Each point is reached from the start by the listed moves, each made 0, 1 or 2 times, or once backwards (-1), plus a little noise. Is the number of moves made odd or even? Then give how often each move was made.

Moves:
(1): 0.45, -0.21, 0.27, 0.37, 0.08, 0.18
(2): 0.28, -0.05, 0.00, 0.00, 0.45, -0.01
(3): 0.00, 0.10, 0.34, -0.11, -0.05, 0.00
Start: -0.11, -0.04, 0.10, 0.09, 0.11, -0.06
Points:
-0.11, -0.14, -0.24, 0.21, 0.16, -0.06 -> odd (0, 0, -1)
0.62, -0.20, 0.70, 0.36, 0.58, 0.10 -> odd (1, 1, 1)
0.91, -0.26, 0.73, 0.35, 1.04, 0.10 -> even (1, 2, 1)
0.00, 0.27, 0.49, -0.49, 0.81, -0.25 -> odd (-1, 2, 2)

Moves:
(1): 0.12, 0.14, -0.10, -0.06, -0.06, -0.37, -0.02
(2): 0.24, 0.28, -0.01, 0.11, 0.08, -0.30, 0.00
(3): 0.16, -0.22, -0.14, -0.02, -0.06, -0.08, 0.00
(4): 0.04, -0.08, -0.01, -0.43, 0.13, 0.05, -0.28
(5): 0.12, 0.10, -0.18, 0.02, 0.09, -0.05, -0.06
(6): -0.17, -0.15, 0.00, -0.06, 0.04, -0.29, -0.11
Start: -0.15, 0.03, 0.06, 0.14, 0.00, -0.09, 0.15
Points:
-0.57, 0.09, 0.38, 0.49, -0.27, 0.56, 0.60 -> odd (0, -1, -1, -1, -1, -1)
0.61, -0.08, -0.58, -0.16, 0.42, -1.47, -0.47 -> odd (0, 2, 2, 1, 2, 2)
0.12, 0.19, -0.06, -0.12, 0.37, -0.02, -0.16 -> even (-1, 1, 0, 1, 1, 0)
0.32, 0.71, -0.40, -0.71, 0.44, -1.31, -0.67 -> odd (2, 1, -1, 2, 2, 1)
0.00, -0.54, -0.40, -0.20, -0.27, -0.98, 0.01 -> even (2, -1, 2, 0, 0, 1)
